Each row is a point. Any point is a mix of the corners, with weights that add up to 1. It lies inside the corners' shape when no weight is negative. Is each point inside? If not, which corners have a negative weight?
In the rows, zero is written as 128.

Corners:
(1): [169 146]
(2): [144 154]
(3): [94 88]
Points:
[150 140] -> inside
[174 162] -> outside (3)
[140 147] -> inside
[117 115] -> inside
[151 158] -> outside (3)

Corners:
(1): [ 66 137  98 120 169  89 115 165 112]
(2): [113 157 102  66 103 117 122 122  97]
(3): [134 154 153 122 129 157 115 133 127]
(4): [ 36 167 177 151  90 146 102  87 120]
(5): [112  62 100  98 146 140 113 150 134]
(6): [174 139  79 169  65 103 214  97 125]
(7): [154 159 110 141  93 107 127  98 159]
(8): [137 131 218 138  99 144 164  96 117]
(9): [139  71  78 152 184 100 156 117 106]
(10): [159  86 113 149  91 163 114 154 112]
Points:
[133 132 133 140 114 125 139 115 120] -> outside (5)
[ 87 165 110 124 123 108 123 109 116] -> outside (5, 8, 10)
[159 123 100 129  85 120 160 126 121] -> outside (3, 4, 9)
[119 133 106 124 113 123 127 126 118] -> outside (8)
[107 134 123 131 114 135 115 123 123] -> outside (8)
[151 115 106 150  96 119 166 104 121] -> outside (1, 3)
[131 161 122 139  91 117 142 114 126] -> outside (5, 9)
[129 123 122 144 120 119 155 114 126] -> outside (2, 10)
[146 157  97 116 113  95 164 114 115] -> outside (4, 5, 10)

Corners:
(1): [123 118 119 105 132 138 130 138 135 100 118 149 118 156 125  36 111 114
  89 124]
(2): [131 115 141 119 124 131 145 116 111 132 193 162 105 128 128 109 138 151
 123 121]
(3): [113 115 143 157 125 137 114 123 123 129 112 141 141 129 123 147 145 131
 128 126]
(4): [127  97 144 135 121  96 124 117 104 119 123 138 127 153 129 130 136 120
 136 114]
(5): [143 135 125 117 112 135 123 108 117 101 119 131 146 144 173 135 123 104
 120 109]
(6): [141 140 126 111 122 127 141 116 126 138 120 116 140 146 142 128 114  89
 103 129]
(7): [100 127 128 132 124 126 137 134 109 116 115 136 121 104 148 150 104 124
 121 114]
(8): [141 133 128 105 127 138 135 130 101 136 133 151 132 124 118 106 120 145
 124 127]
(9): [120 129 118 129 115 134 123 147 138 120 111 144 134 149 130 138 136 128
 132 118]
(10): [141 134 128 117 117 113 145 103 128 124 126 139 125 136 139 106 140 123
 127 128]
(11): [139 122 133 125 125 150 137 127 104 128 124 136  81 116 119 136 127 144
 116 129]
(12): [140 143 141 129 116 125 123 165 114 115 142 104 142 117 128 151 121  92
 125 113]
(13): [136 143 116 143 119  88 104 125 130 137 140 134 145 132 143 122 134 103
 111 118]
(14): [126 123 118 124 135 131 120 197 117 144 142 120 130 100 120 139 128 102
 131 157]
(15): [ 96 107 146 124 143 120  88 128 157 145 128  86 151 161 122 109 128 102
 133 154]
(16): [141 121 142 136 147 108 116 138 114 135 125 124 129 139 154 128 129 130
 126 116]
(17): [124 101 125 139 114 126 127 146 129  97  93  98 126 141 160 140  45 149
 137 101]
(18): [135 125 147 124 249 124 107 119 132 112 114 126 114 119 123 136 122  92
 122 154]
(19): [106 143 123 115 114 136 141 110 104 127 111 143 131 146 113 120 131 170
  82 154]
(20): [140 118 101 120 133  97 144 132  91 135 129 137 136  83 132 133 139 127
  92 112]
(21): [118 132 106 160 123 138 140 140 110 133 122 130 123 144 123 135 145 133
 123 129]
Points:
[127 122 125 130 142 124 123 146 127 128 128 125 125 123 129 125 124 114
 120 129] -> outside (4, 5, 8, 19)
[135 133 117 119 130 121 138 130 110 132 132 149 122 125 132 121 140 122
 110 129] -> outside (3, 12, 15, 17)
[123 128 119 121 115 126 136 122 112 130 126 142 128 130 128 120 135 132
 107 130] -> outside (12, 16, 17, 18)
[125 135 125 125 140 128 123 134 129 124 116 120 135 143 136 122 116 111
 118 134] -> outside (2, 3, 4, 11, 20)
[130 130 126 132 128 121 125 129 118 126 119 127 134 132 137 138 127 120
 123 125] -> outside (1, 2)
[125 124 126 127 128 125 127 129 118 124 129 133 130 131 132 127 124 125
 117 125] -> outside (10, 16)
[135 125 126 126 137 115 125 133 118 126 135 127 128 125 138 120 123 111
 118 122] -> outside (3, 9, 19)
[126 122 130 130 145 123 124 133 118 123 124 128 127 130 133 132 124 119
 117 128] -> outside (8, 10)

Corners:
(1): [140  58  97  99 157 168 170 159  93 142 155 161 118 160 145 122  96 168
 146 132]
(2): [ 96  61 162 123 180 150 133  93  91 164 160 140 174 135 133 194  86  83
 135 156]
(3): [103 147 113 138  56 160 174 129 166 116 131  34 135 140  99 168  41 116
 126  63]
(4): [104 101 102 128  60  68 161 150 148 130 151 115 108  76  93 133 140 162
 114 133]
(5): [111  80 139  69  81  60 128 100 103 139 169 115 156 141 166 101 156  93
  99 150]
(6): [ 82 141 171 103  91 126  86 125 168  93 150 124 135 197 146 117 137  94
 176  88]
(7): [150 133  92 121  95  94 149  78 160 148 139 136 168 107 157 141 136 113
 181 179]
(8): [130 144 148 143  79 157 155 173 139 112 146  78 149 157 101  95 138 133
 156 103]
(9): [ 90 152 104 149  73  42  61 120 164 131 110 142 137 160 173  96 149 113
 114 128]
(10): [131  70 145  93 177 145  96 100  93 131 180 158 104 186 132 158 141  72
 157 101]
(11): [159  81 112  86 147 123 144 142 106 134 103 178 116  76 136  94 143 142
  84 136]
(12): [150 106 176 188 168 186 101  95 137 162 120 112 150 133 183  98 175 162
 184  93]
(13): [110 146 114 146  93  68 123 117 135 144 158 121 136  75 145 168  75  94
 153 129]
(14): [173  76 119 109 117 173 138 126  97 111 171 126 103 175 118 147 124 165
 165 156]
(15): [131 105 135 173 149 154 119 116 159 164  89  70 114 161 137 125 125 152
 192 160]
(16): [ 93 128 141 119  81 120  93 112 127  95  98  96 153 133 152 112 160 113
 172 114]
(17): [117 136  94 139 118 124 163 129 120 131 119 144  86  98 129 119 138 113
 150 184]
(18): [154 147 145  90 149 148 102  79 113 171 159 154 127 123 156 144 174 118
 174 122]
(19): [117 135 128  89 149  70 163 154  93  97 136 185 135 105 127 101 142 146
  74 101]
(20): [143  81  77 119 112 121 143 102 172 162 159  67 158  91  96  90  99 157
 107 147]
(21): [148 139  97 110 137 139 168 165 128  88 143 143 107 100 122 174 131 154
 140 133]
Points:
[119 125 121 128 103 109 116 124 142 133 136 120 136 139 138 115 135 126
 137 126] -> inside
[114 125 134 126 107 113 115 115 139 136 144 112 146 141 144 127 136 121
 149 116] -> outside (11, 14, 17)
[108 113 154 140 120 123 119 136 123 118 138 116 138 151 146 133 124 129
 149  99] -> outside (7, 11, 17, 18, 20)
[122  93 126 103 136 115 112 115 110 131 167 149 129 134 144 146 133 128
 138 123] -> outside (3, 7, 8, 11, 15, 17)
[132  76 144  99 167 144 115 100  97 149 157 147 127 148 148 128 137 113
 150 134] -> outside (3, 4, 7, 8, 9, 21)
[131 122 117 127 107 120 141 120 138 138 152 120 136 132 135 134 121 133
 150 139] -> outside (10, 11, 16)
[129 111 123 115 122 133 141 122 119 127 146 131 127 122 133 130 129 126
 142 128] -> outside (9, 15)
[123 110 123 122 117 116 140 130 129 129 145 126 133 131 134 127 123 128
 130 128] -> outside (16, 18)

Corners:
(1): [162 113 146 127 111 131 171 111 101 130 140 120 139 112 147 115 133 150
 123 120]
(2): [107 135 149 129  93 101 165 114 113 103 135 129 124 121 135 106 131  87
 110 145]
(3): [103 108 114 130 120 117 135 140 126 125 132 120 152 126 125 108 131 148
 108 118]
(4): [113 112 122 110 130 144 127 124 145 127 131 139 147 130 125 116 133 105
 166  95]
(5): [169 118 144 143  92 115 114 112 122 139 156 144 189 131 133 134 148 152
 146 108]
(6): [100 210 139 135  85 115 155 115 149 156  74 137 118 115 149 100 135 122
  91 154]
(7): [113 137 106 126 107 116 127 111 178 150 139 102 125 110 102 117 104 148
 152 117]
(8): [106 117 132 129 130 129 133 177 123 148 131 122 121 109 113 116 131 126
 106 136]
(9): [124 124 124 131  95 110 144 120 115 145 116 147 142 138 149 180 125 132
 124 166]
(10): [122 155 120 131  88 139 143 129 169 147 135 133 118 128 161 101 101 132
  93 179]
(11): [110 103  96 106 178 121 131 178 152 135 122 109 120 143 129 103 124 130
 103 106]
(12): [118 162 132 156  90 145 124 112 145 163 120 122 120 120  85 127 144 126
 111 128]
(13): [107 124 126 122 107 111 132 123 128 151 119 147 142 137 133 105 116 134
 107 111]
(14): [108 201 125 131  98 130 156 112 136 153 111 136 116 135 107 143 145 136
  96 127]
(15): [203 141   7 109 138 163 101  98 119 152 135 144 135 130 153 121  88 161
 122 144]
(16): [138 145 139 131 134 136 131 113 111 137 154 116 141 143 140 141 128 140
 131 112]
(17): [111 111 131 123 144 166 147 126 103  92 125 101 142 133  63 119  96 103
 160  94]
(18): [163 107 128 143 114 136 123 134 118 112 125 149 140 130 151 117 125 140
 143 119]
(19): [145 108  98 111 110 151 120 141 119 122 123 118 130 135 126 126 126 117
 138 115]
(20): [142 103 101 128  91 131 112 100 126 147 126 128 139 169 103 126 144 143
 150 136]
(21): [150 133 135 117 144 146 122 109 123 120 131 151 116 126 132 124 124 146
 106 145]
Points:
[135 122 121 127 116 132 130 124 128 135 136 130 141 130 125 126 126 135
 131 122] -> outside (6)
[131 130 118 128 111 131 135 124 131 137 127 130 136 127 126 119 125 134
 122 128] -> outside (16)
[124 131 119 126 117 128 136 131 133 139 128 126 134 130 128 120 126 130
 122 124] -> outside (21)
[139 133 116 130 107 130 128 126 139 140 133 129 137 124 128 114 133 139
 123 128] -> outside (9, 13, 16, 17)
[124 134 115 126 116 134 134 125 133 138 124 127 127 130 124 120 124 130
 120 130] -> outside (5)
[144 125 114 132  99 130 124 118 131 149 134 134 149 126 136 122 129 145
 135 125] -> outside (2, 11, 14, 17, 21)

Corners:
(1): [136 156  98 203 116 101  70 172 157 112 128 106 101 147 171 134 136 114
 138 124]
(2): [133 142  96 150 153 113 113 144 119 131 144 167 153 117 141  99 132 154
 142 124]
(3): [187 110 199  60 138 156 171  78 118 142 124 100  73  91 131 113 136 140
 148 107]
(4): [144 125  73 138 143  81  71 101 157  96 117 151  96 143 109 108 144 118
 129 157]
(5): [103 115 130 139 141 123 137 117 151 165 185 193  84 160 102  93 115 109
 134 150]
(6): [125  96  87 105 125  88 165 120  94 116 173 114 210 104  88 145 108 161
 189 127]
(7): [137  92 100  82 172 134 155  94 141  97 120  91 203  97  89 113  75 142
 144 175]
(8): [111 119 103 153 139 119  48 164 166 161 165 155 134 152 112 102 151 141
 145 152]
(9): [116 192 112 209 160 117  59 136 121 175 165 170 119 128 100 131 114 105
  87 145]
(10): [190 112 149  73 113 186 167 125 125 122 153 102  97 117 120 108 134 152
 107  91]
(11): [129 182 121 186 134  78 131 149 163 186 149 160 134 148 137 116 156 109
  81 145]
(12): [116 125 141 139 128  96 137 115 124 115 145 111 180 157 115 114  95 169
 110 139]
(13): [140 118 104  76 122  85 150 119 108 123 132  84 194  96 112 104  60 149
 131 135]
(14): [132 151 115 155 144 113 142 113 114 131 148 108 212 141  39  80  94 101
 161 144]
(15): [172  92 121 127 101 160 154  98 147 145  99  87  19 131 130  95 161 164
 132 136]
(16): [156  88 141  71 152 125 179 122 140 133  94  90  87 106 126  95 120 162
 121  74]
(17): [190  71 127 129 131 118 145 153 106 117 148  75 101 113 146  97 147 152
 130 118]
(18): [112 146  84 208 140 121  36 172 136 175 124 189 107 216  86 124 153  77
 108 174]
(19): [207  54 109 116 131 135 165  95 154 155 160 122  72 126 161 110 135 187
 154  73]
(20): [101 157  99 134 166 125  76 105 136 155 128 133 137 144 135  92 149  78
  99 143]
(21): [120  86 117 109 116 115 140  98 152 106 107 117 166  80 112  96 101 148
 104 130]
Points:
[142 126 109 146 129 113 121 142 126 141 143 120 135 128 126 114 127 141
 125 119] -> outside (3, 4, 5, 7)
[136 124 132 130 124 108 138 130 138 140 149 123 119 126 107 107 123 139
 133 125] -> outside (2, 7, 18, 19, 20)
[140 121 112 131 139 121 119 124 136 141 137 126 125 128 116 107 127 130
 131 131] -> outside (12)
[147 117 117 130 134 123 123 124 136 134 131 115 124 127 118 109 128 139
 130 130] -> outside (5)
[142 107 109 119 147 124 133 115 138 124 132 115 149 121 110 110 110 138
 133 145] -> inside
[125 134 108 153 149 105 103 127 138 138 140 147 138 136 119 108 130 122
 126 138] -> outside (10, 13, 15)
[136 128 108 141 140 118 114 127 134 137 137 129 131 132 124 106 130 129
 129 132] -> inside
[140 118 114 134 135 125 114 125 131 135 135 127 122 138 112 110 127 132
 130 136] -> outside (11)
[134 122 114 139 137 114 114 127 136 135 131 132 129 144 111 110 125 131
 121 137] -> inside

Corners:
(1): [112 113 104  93  73 135 192  84 129 126 106 149  85 145 185 130 117 123
 125 119]
(2): [104 135  92 114  98 176 136 152 149 140 109 133 165 140 141 129 149 105
  91 133]
(3): [ 86 151 134 109 135 112 159 147 163 163 143 124 132 163 124 145 174 142
 105 126]
(4): [138 113 101 127 126 165 132 120  83 147  64 123  99 101 127 112 153 117
 151 107]
(5): [143  87  81 106 126 145 111 126 127 103 154 112  81 135 114  88 136 131
  76  95]
(6): [155 130 164 196 167 114 100 168  94 128 165 102 103  65 147 118  92 110
  73 190]
(7): [133 164 122 152 171 130 182  66  97 116 135 122  78 104 114 169 172 109
 127 188]
(8): [127 117 143 115 149 168 110 165 153 124 169 121 161 124 127 115 138 151
  99 145]
(9): [143 138 178 117 144 131 145 130 153 111 105 131 152 170 141  55  86 107
  65 138]
(10): [136 181 148 133 150 137 105  92 148 138 150  66 180 127 120 164  72  89
 156 108]
(11): [133 159 106 142  89 192  94 142  83 117 127 146  96 115  81 126 127 113
 135 124]
(12): [ 92 145  80 120 147 164 111 176 109  81 130 106  95  63 120 138 126 124
 111 101]
(13): [158 148 113 103 142 160 130 152 123 110 111  83 117 121 126 153 181 130
 126 150]
(14): [135 158  97  61 201 123 114 110 120  96 120 115 160  98 122 206 124  59
 119 230]
(15): [ 88 144 157 102  55 165 133 125 122 122 147 113 119 135 165  78 176 109
 178 126]
(16): [ 90 162 162 136 110 131 103  67  99 106 104 114 112 121 156 160 150 100
 105 158]
(17): [138 162 154 100  46  91 148  92 140 111  79 127  86 122 155 119 146 115
 177  57]
(18): [105 182 116 159 126 145 104 113 134 140 144  84 155 113 114 136 131 154
  86 197]
(19): [135  99  88 135 130 113  80 103  86  41 113  98 116 135 119 104 102 127
 124 132]
(20): [112 153 108 142  88 157 136  60 143 193  95 139  47 114 181 122 189 123
 182 141]
(21): [121 140  81 119 130 167 135 161  84 130 137 146 127 142 137  92 162 154
  79  97]
Points:
[108 153 131 140 109 156 119  94 152 136 151  96 143 155 124 119 134 138
 107 155] -> outside (4, 6, 12, 14, 17, 21)
[133 150 106 132 137 139 130 118 111 126 123 114 103 104 127 151 135 127
 136 141] -> outside (2, 5, 9, 15, 16)
[118 145 123 125 134 134 141 116 124 124 130 119 114 127 129 137 149 121
 118 144] -> inside
[129 131 118 122 116 147 120 118 112 107 121 121 109 120 136 117 131 112
 122 128] -> outside (3, 18)
[120 165 129 132 134 121 122  94 106 113 121 102 116  89 163 166 130  91
 136 178] -> outside (3, 4, 5, 8, 9, 11)
[116 140 125 112 113 139 126  88  99  86 114 128  84 124 142 130 158 114
 125 134] -> outside (2, 3, 4, 6, 10, 18)
[125 143 125 120 139 142 122 124 124 116 142 119 123 123 126 128 136 109
 115 136] -> outside (1, 4, 13, 18)
[124 137 123 119 122 140 140 123 123 124 120 123 116 131 140 120 135 122
 112 132] -> inside

Corners:
(1): [ 78 105 140 158 132  66  95 138 132 171  83  81 132 143  94 171 119 133
 145 118]
(2): [186 106  55 125 147 112 154  96  58  79 183 122 110  77 145 120 125  97
 199 123]
(3): [ 80 122 109 125  96 121 126  97 127 144 135 115 134 156 113 125 158 151
 126 126]
(4): [ 73 141 169 170 136  76  77 107 144 144 120 115 176 155  72 134 106 114
 105 106]
(5): [ 66 145 200 183 111  84 152 114 143 148  63  83 110 166  92 128  87 142
  84 111]
(6): [ 82 113 138 112 147 142 131 102 157 143 133 106 110 107 141 138 148 154
 125 130]
(7): [143  96 139 109 141 115 184  97 147 183 128 135 133 137 122 126 155 132
 120 163]
(8): [155 146  62 104  70 142 171 135 108 106 217 116 122 124 147 172 121 109
 170 122]
(9): [134 116 124 135 167 158 143 132 128 112 134 145 150 162 136 134 171 134
 131 172]
(10): [165 122  79 102 101 144 151  99 135  91 165 156 113 143 115 114 114  99
 205 101]
(11): [115 166  88  90 122 165 172 130 139 133 117 155 115 135 134 140 162 148
  48 147]
(12): [ 92 126  89 118  89 145 141 141 169 113 111 150 101 147 116 110 144 136
 110 203]
(13): [141 131 115 125 101 113 141  89  72  86 167 164 145  95 146 188 130  96
 211 121]
(14): [112 146 163 126 155 135 153 104 139 117  96  94 142 128  93 122 163 153
 114 163]
(15): [107  95 140  93 136 110 113  94 133 114 121 101 105 133 137 135 179 147
  91 118]
(16): [ 72 151 186 199 108  78  65 173 112 144  88 111 136 139  77 109  94 126
 163 115]
(17): [119 103 118  89 135 170 166 152 122  99 138 165 156 129 109 143 147 134
 109 172]
(18): [111 121 141 104 124 136 140 131 131 157 113 132 153 170 127 162 110 159
 111 206]
(19): [108 124 124 121  97 160 150 133 171 138  97 122 158 128 152 127 124 133
 116 159]
(20): [197 103  85 122  97 102 193  94 124  88 174 146 135  97 133 151 111 152
 183 113]
(21): [130  80  97 113 113 176 124  89 164 145 128 127 127 141 115 150 158 146
  80 168]
Points:
[119 121 123 117 114 134 151 116 137 130 127 128 130 138 124 145 138 143
 124 152] -> outside (2, 4)
[120 120 114 120 118 135 146 113 134 118 132 125 131 134 122 142 135 135
 127 142] -> outside (7, 16)
[122 117 118 115 119 130 147 118 130 119 138 127 129 129 124 142 138 136
 128 139] -> inside
[120 121 119 127 123 118 134 118 122 124 135 121 131 132 120 140 131 128
 137 135] -> inside

Corners:
(1): [140 157 105 149 163 146 131  96  89  62  70 153 109 140 120 132 129 160
 125  97]
(2): [141 143  76 127 100 149 152 117 150 132 158 108  84 117 165 121 105 145
 121 101]
(3): [154 175  73 116 100 117 107 175 160 158 190 110 134 115  99 137  97 136
 152 112]
(4): [137 156 126 169  90 127 141  87 100 138  76  83 122 128 148 118 177 132
 136  90]
(5): [104 152 126  94 115 108 154 160 114 152 163 116 126  89  72 140  88 133
 168 107]
(6): [ 72 135 143  79  82 115 163  81  79  88 135 130 151 151  88  70  99  70
 160 116]
(7): [106  88 108  84 143  83 150 105 161  56  81 157 164 164 143 126  75 108
 120 105]
(8): [150 161 156 160 186 103  98  96 142 138 103 132  95 145 142  70 128 148
 127 160]
(9): [183 100 138 157 155 100  80 146 112 100  87 133 138 141 132 168 153 110
 173 125]
(10): [177 144 131 100 129 171 150 156 108 143 144 111 132 157 155 147 139 109
  97 149]
(11): [147 122 172  97 111 131 127 175 142 167 138 125  80 115 140  63 164 159
 163 127]
(12): [104  91 110 122  79 156 128 130 125 168 151 100 167 107  90  78 132 142
 150 106]
(13): [118 138 128 108 152  69 184 116 130  77 164 153 114 128 131  56  84  86
  63 160]
(14): [145  90 115 105 109  83 158 158  96  87 154 130 136 159 105 101 109 104
 124 168]
(15): [178 155 138 112 116 142 168 173 138  78 173 163 150 146  97 185 122  96
 167 173]
(16): [124 155 104 102 148 154 104  97 123  82  79 129 119  96 181 136  79 116
  73 136]
(17): [114 102 129 140 121  70  87  91  80  54 145 106  73 130  73  78  99 190
 107  77]
(18): [106  95 100 114 142  90 135  93  93  32 105  96 139 166 146  98 161 139
  99 131]
(19): [160 109 155 115 186 170 116 185 138 145 118 132 172 114 191 136  80 164
 153 166]
(20): [150 147 108 171 129 164 110 170 127 143  87  91 141 137 124 184 162  89
 200 117]
(21): [114 146 102 114 101 114 132 156  99 102 126 150 146 163 130 150 139 106
 104 156]
Points:
[133 129 129 127 155 126 119 121 107  84  97 136 141 145 129 134 123 117
 134 133] -> outside (2, 3, 4, 11, 14)
[138 130 122 123 125 114 143 134 119 110 137 125 128 139 122 112 122 123
 133 132] -> outside (16)
[131 128 116 129 127 120 127 118 111 108 117 115 129 134 131 116 119 131
 121 118] -> outside (11, 15)
[146 120 110 126 146 122 123 135 124  95 125 130 137 139 136 128 113 127
 113 138] -> outside (4, 5, 6, 11)
[156 124 134 143 135 122 126 111 127 102 109 127 101 137 133 106 132 137
 126 120] -> outside (3, 5, 6, 18, 19, 21)
[141 133  96 101 126 149 152 162 138 117 147 129 139 124 143 145 107 125
 122 139] -> outside (4, 6, 8, 9, 17)
[134 137 120 120 129 117 133 137 116 109 126 122 127 133 124 130 121 122
 136 127] -> outside (12)
[147 133 107 100 113 120 136 157 152 123 156 131 140 147 134 119 121  94
 134 153] -> outside (1, 4, 5, 17, 19)

Corners:
(1): [153 105 153 133 151 108 161 158 164 156 101 146 131 123 150  78 119 150
 156 159]
(2): [131  96 156 134 137 128 104 150 132 123  75 131 142  95 147 143 143 138
 119 141]
(3): [211 106 155 130 133  37 156 137 149 161 121 110 142  92 144 134 202 117
 124 126]
(4): [135 148 119 132 185 149  71  71 109  86 138 132 178 153 119 183 122 111
  78 113]
(5): [ 75  81 147  89 133 109 190  81 150 103 126 159 160  90 117  82 135 145
 124 129]
(6): [138 125 111 130 101 102 183 172 134 153 125 145 136  65 137 108 112 132
 162 114]
(7): [ 72 157 136 153  53 115 133 115  96 163 109 120 112  72 144 194 127 118
 135 143]
(8): [107 126 151 110 164 121 117 122 136 140 139  72 154 131 166 128 113 101
 118  90]
(9): [118  52 183 124 142 161  78 164 135 106 144 134 152 171  94  92  84 168
 122 147]
(10): [ 90  80 132 149 136 150 151 129 154 132 114 103 166  96 112 133  59 151
 116 142]
(11): [130  87 116 149 154 103 171 157 149 105 155 118 142 163 138 121 162 166
 132 107]
(12): [ 68 114 123  55 154 122  77  70  98 167  96 185 153 109 118 127 146 127
 101 143]
(13): [ 92  89 134 117 118 125 162 118 222 126 106 131 140 144 120 109  89 152
 121  99]
(14): [ 86 156  96 162  52  81 143 102  70 203  90  80  66  40 139 173 129 108
 175  96]
(15): [158 105 117 100  95 149 199 154 190 117  99 100 155 160 114 102 122 129
 156 124]
(16): [111 159 151  71 102 126 116 164 139 146 103  93  73  99 119 142 141 125
 137 130]
(17): [147 106 111 103  89 122 141 165 137 116 138 111  58 114 177 151  97 131
 126 138]
(18): [123 130 170  88 142  95 122 107 108 139  91 152 137 124 130 148 118 147
  97 117]
(19): [ 92 145 119 151  62  85 118 147 125 148  82  55 102 116 125 186  85  74
 143 136]
(20): [133 111 114 142 123 111 173 154 147 163 129 109 120 160 126 111 138  47
  90 100]
(21): [133  64 160 154 161 126 130 165 132 138 130 138 119 124 147 155 113 116
 141 133]
Points:
[111 117 137 123 107 113 145 133 137 142 112 114 126 115 133 136 130 126
 127 128] -> outside (4, 6, 21)
[115 118 137 118 118 113 132 128 122 142 119 109 119 119 127 138 128 119
 127 126] -> outside (2, 6, 13)
[118 110 139 113 147 147 105 142 121 126 125 129 143 136 130 142 118 123
 106 123] -> outside (1, 3, 5, 13, 14, 19)
[127 104 142 126 126 121 141 148 148 132 118 106 130 125 129 122 111 130
 131 124] -> outside (7, 12)
[109 110 136 124 124 112 138 126 141 137 114 124 131 115 132 135 119 132
 124 122] -> outside (15)
[113 100 141 129 131 117 142 126 140 135 111 126 148 116 126 125 120 129
 122 125] -> outside (16, 17)
